Each point is reached from the start by the listed moves, each made 0, 1 or 2 times, or once backwards (-1), plus a little noise. Say if it took an odd or an even number of moves. Then give how often each move was made.
(in the rows, 128 means zero)

Moves:
(1): [161 111 127 130 127]
(2): [145 165 132 130 136]
(3): [132 125 153 122 115]
Start: [148 146 124 134 133]
Points:
[210 121  98 142 144] -> odd (2, 0, -1)
[158 137 173 120 108] -> even (0, 0, 2)
[162 186 127 135 140] -> odd (0, 1, 0)
[166  93 122 136 125] -> even (1, -1, 0)
[228 149 123 137 141] -> odd (2, 1, 0)

Moves:
(1): [159 126 127 121 130 122 125 121 132 121 130 130 134 125 119]
(2): [126 149 122 129 132 134 125 129 123 117 132 123 124 131 130]
(3): [127 127 164 127 131 125 118 129 126 123 127 131 121 124 127]
(4): [131 123 127 164 127 135 127 122 139 119 124 128 120 119 138]
(5): [129 123 135 135 156 137 134 130 124 128 129 131 135 131 125]
(6): [133 120 124 124 122 155 130 131 115 121 133 122 131 121 132]
(7): [120 132 135 124 129 127 157 119 135 117 128 130 130 129 128]
(8): [135 125 134 131 132 125 131 155 131 122 122 128 128 131 133]
(9): [125 129 128 124 135 146 128 130 153 129 127 122 137 126 128]
(10): [139 137 136 130 125 134 143 133 132 155 130 130 121 131 120]
(11): [126 120 126 127 126 120 117 133 128 130 167 135 128 119 129]
(12): [124 138 130 133 123 130 126 135 135 131 114 168 140 123 129]
Start: [145 120 126 143 147 107 117 129 139 142 127 138 141 147 144]
Points:
[149 118  88 218 128 121 114 112 169 169 193 193 139 109 156] -> even (0, 0, -1, 2, 0, 0, 0, -1, 0, 1, 2, 1)
[124 184 115 161 167 249 114 150 156 160  82 180 173 137 149] -> even (-1, 2, 0, 0, 1, 2, -1, -1, 2, 1, -1, 2)
[155 132 115 132 106  85  98 158 126  82 182 228 160 110 157] -> even (1, 1, 0, 0, -1, 1, 1, 1, -1, -1, 2, 2)

Moves:
(1): [149 134 128 128 133 129 126 125 131 132 126 129 126 131 134 130 131 130
 124 132 131 128 128 118]
(2): [121 158 122 129 130 124 131 128 123 125 135 130 120 123 125 120 122 126
 133 130 121 130 128 138]
(3): [132 126 154 138 122 122 127 124 132 129 139 129 129 128 127 127 127 130
 126 129 124 131 126 126]
(4): [132 126 118 157 130 126 123 135 130 124 128 127 136 124 128 121 139 124
 128 126 121 132 138 128]
(5): [121 128 134 128 149 128 126 134 131 125 127 128 125 137 136 130 123 132
 125 124 124 124 121 132]
(6): [129 128 130 127 128 156 120 123 128 130 133 114 126 126 128 131 130 141
 129 133 120 124 134 131]
(7): [128 127 127 134 132 127 164 126 122 125 134 131 121 125 128 127 125 135
 130 123 123 124 133 130]
(8): [129 122 132 124 125 129 126 151 131 129 125 127 118 122 132 124 123 128
 128 123 130 134 132 135]
(9): [124 133 122 123 126 129 130 123 162 123 131 127 136 125 133 129 131 131
 131 136 123 121 130 120]
(10): [126 131 123 130 128 124 134 128 130 155 129 124 131 117 134 126 131 126
 122 129 117 130 118 130]
(11): [126 124 119 129 123 133 120 131 122 132 156 136 131 128 141 133 123 121
 133 132 128 126 133 116]
(12): [125 123 128 127 126 144 124 128 131 140 120 156 125 136 113 120 135 129
 131 128 126 130 132 124]
(13): [135 133 132 123 128 133 132 141 125 123 132 134 157 123 132 126 135 127
 126 134 122 134 123 132]
(14): [131 131 128 128 117 128 129 133 132 135 129 119 134 146 130 128 127 123
 128 124 129 129 132 124]
(15): [121 131 133 129 117 130 130 122 121 125 116 132 125 127 158 127 136 131
 128 122 125 134 130 127]
(16): [126 133 133 133 124 126 122 135 127 132 123 134 130 129 125 157 131 135
 126 132 133 126 133 122]
(17): [119 128 124 122 129 125 129 134 127 125 137 125 120 132 126 124 155 131
 126 132 130 130 128 128]
(18): [129 130 122 127 123 122 126 126 127 128 132 132 131 129 129 122 128 144
 122 126 129 121 129 130]
(19): [133 125 130 133 130 125 126 129 127 133 124 126 133 129 129 126 134 137
 151 124 137 123 125 127]
(20): [125 121 123 125 129 123 131 132 126 128 122 124 133 136 134 123 121 130
 132 162 125 128 125 131]
(21): [126 127 131 134 131 132 130 127 132 129 129 126 130 128 133 126 130 125
 125 132 149 129 128 134]
(22): [127 122 126 122 127 130 123 126 127 130 132 126 130 131 128 135 125 140
 130 123 134 163 127 119]
(23): [127 126 133 124 135 120 129 123 128 135 127 129 132 125 129 129 129 126
 132 125 127 130 150 134]
(24): [140 125 124 133 123 124 130 120 134 126 135 134 124 134 127 137 131 128
 134 125 122 132 125 154]
Start: [125 137 145 120 118 133 126 126 123 125 129 108 137 116 125 116 126 124
 131 124 114 135 131 118]
Points:
[ 65  76 220 174 120 138  41 169  78 108 140 134 118 131 216 167 117 136
 126 146 151 141 153  77] -> even (-1, -1, 2, 1, 2, 0, -1, 1, -1, -1, 2, 0, -1, -1, 2, 2, 0, 0, 0, 1, 1, 0, 0, -1)
[137 120  71 159 114 107 153 153 163 151 168 103  81  81 143  63 188 178
 114 106  60 171 116 137] -> even (1, 0, 0, 2, 0, 0, 1, 2, 1, 2, 0, 0, -1, -1, 0, -1, 2, 2, 0, 0, -1, 1, -1, 1)
[125 141 184 217 134 147  56 125 127 151 188  64 127 135  92 101 169 158
 168  80 141 131 165 183] -> odd (-1, 1, 2, 2, 1, 2, -1, 0, -1, 0, 0, 0, -1, 1, -1, 0, 1, 1, 2, -1, 2, 0, 1, 1)
[135 194 164 101 132 215 201 164 176 200 206 164 144  92 213  91 163 144
 179 193  50 112 149 153] -> even (2, 2, 1, -1, 1, 2, 2, 2, 2, 2, 2, 2, 2, 0, 1, 0, 1, -1, 1, 1, 1, -1, 1, 1)
[110 105 168  85 142 157 116 151 192 113 148 140 172 149 185  93 173 131
 166  79 111 129 182 103] -> even (0, -1, 0, 0, 2, 0, 0, 1, 2, -1, 1, 1, 1, 1, 1, -1, 1, 0, 1, -1, 0, 0, 2, 0)
[138 190 163  62 133 148 101 166 142  98 132  84 187 147 249 107 132 109
 188  78 126 143 137 120] -> even (1, 1, -1, -1, 2, 0, -1, 1, 1, -1, 1, -1, 2, 2, 2, -1, 0, -1, 2, -1, 0, 0, 1, 0)

Moves:
(1): [144 126 131 127 119 128 133 118 126 138 127 132 129 138 122 126 140 139
 124 131 132 127 135 127 126 119]
(2): [129 139 140 115 142 131 134 123 129 141 143 129 122 138 114 127 118 133
 134 134 122 124 133 127 139 131]
(3): [149 124 134 135 134 134 130 122 123 125 139 140 132 129 122 120 123 139
 135 124 150 141 128 137 143 129]
(4): [127 134 125 135 139 134 135 132 122 137 124 139 127 132 129 134 129 130
 134 130 132 125 123 123 124 130]
(5): [124 141 123 115 130 149 118 125 138 127 131 136 126 136 134 118 129 133
 121 127 112 142 124 136 120 128]
(6): [123 116 121 131 124 145 125 131 121 128 124 112 123 120 127 128 111 130
 116 109 142 131 126 139 109 105]
(7): [125 133 134 107 123 127 135 132 138 136 138 141 138 135 127 129 129 142
 136 116 129 140 123 122 122 123]
(8): [127 128 125 118 139 130 129 134 130 122 127 123 125 123 123 126 140 122
 130 123 136 126 141 139 129 132]
(9): [124 127 134 136 132 126 124 136 130 137 136 118 130 130 134 116 135 125
 127 128 126 127 128 124 122 124]
(10): [114 118 120 112 126 112 122 123 126 135 121 135 133 126 125 115 121 123
 127 125 118 131 131 145 128 134]
(11): [118 119 120 143 134 140 129 130 124 122 122 123 128 128 126 136 135 135
 121 117 128 109 120 130 139 124]
(12): [116 122 137 127 106 135 124 150 132 124 130 130 122 129 129 118 119 120
 121 127 120 122 116 128 125 138]
(13): [119 138 134 136 126 127 125 128 118 116 116 124 138 134 120 138 124 122
 136 138 127 123 147 133 131 127]
(14): [141 123 134 130 129 127 124 122 133 127 120 136 117 133 121 126 140 114
 136 112 130 127 131 142 127 116]
(15): [139 128 131 131 116 134 137 115 117 133 133 118 131 145 128 128 129 130
 137 128 131 132 126 128 133 134]
(16): [120 122 130 139 127 133 121 120 134 137 133 128 132 121 132 136 132 128
 124 128 133 131 126 137 125 134]
(17): [112 128 126 134 125 134 131 125 133 124 129 129 120 120 132 119 128 128
 124 128 125 138 127 113 126 137]
(18): [152 134 126 135 116 124 135 124 136 123 133 122 121 139 119 131 129 157
 139 128 120 138 141 129 118 133]
(19): [121 125 127 123 130 129 121 134 122 128 125 128 131 122 123 130 135 124
 136 138 122 131 126 127 128 122]
(20): [128 120 138 112 145 125 138 117 139 127 127 127 126 139 131 140 128 134
 137 143 138 124 131 151 127 116]
(21): [126 132 117 137 137 126 126 122 144 128 121 123 127 113 122 133 123 119
 149 135 154 102 109 140 131 126]
(22): [135 132 115 145 117 132 127 124 115 121 143 134 116 132 134 134 132 126
 130 135 137 122 123 124 118 121]
(23): [140 128 121 121 116 128 129 128 134 136 128 128 115 133 143 128 121 138
 139 129 132 123 139 109 133 124]
(24): [126 134 125 134 120 126 132 131 126 132 127 123 121 119 136 130 133 132
 128 126 132 128 118 128 129 126]
Start: [132 129 123 114 136 143 127 141 118 138 126 129 146 127 121 120 142 116
 139 130 129 100 133 123 115 130]
Points:
[113  62 140 112 131 169 142 123  90 119 141 143 124 110  74  63 107  88
 117  66 175 111  86 163 162 131] -> even (0, 1, 2, -1, -1, 1, 0, 0, -1, 1, 1, 1, -1, 1, 1, -1, 2, -1, 0, 0, 0, 0, -1, 0)
[ 98 165 173  76  78 177 147 209  79 185 110 115 188 154 110 100 150  87
 162  85 158 114 137 136  95 136] -> even (1, 0, 0, 2, 0, 1, 2, 2, 1, 0, -1, 2, 2, 0, 2, 0, -1, -1, 0, -1, 0, -1, 0, 2)
[218 108 134 113 150 135 201 102 103 173 160 121 112 171 153 105 170 174
 225 200 211  95 150  95 187 139] -> odd (1, 0, 2, 1, -1, -1, -1, 1, 1, 0, 0, 0, -1, -1, 2, -1, 1, 0, 1, 2, 0, 0, 2, 1)
[146 138 196  56 124 196 137 115 126 204 151 123 149 183  80  47 131 136
 150  54 144 146 136 147 111  32] -> odd (2, 2, 1, -1, 1, 2, 2, -1, 2, 0, 0, 0, 1, 2, 1, -1, 1, -1, 0, 0, 0, -1, 0, 1)
[127 134  22 168  47 199  97  96 129 125  98  90 105 104 125  96 157 192
 108  86 103 132 114 119  21  69] -> even (2, -1, -1, -1, 2, 2, 0, -1, 0, 1, 1, -1, 0, 0, 0, 0, 2, 2, 1, -1, 1, 1, 0, 1)
[229 153 128 141   7 198 141 106 126 163 226  95  87 198 119 161  53 194
 201 179 166  81 129  97  87 147] -> even (0, 2, 0, -1, 0, 1, 0, -1, -1, -1, -1, 2, 0, -1, 2, 2, -1, 2, 0, 0, 1, 2, 2, -1)
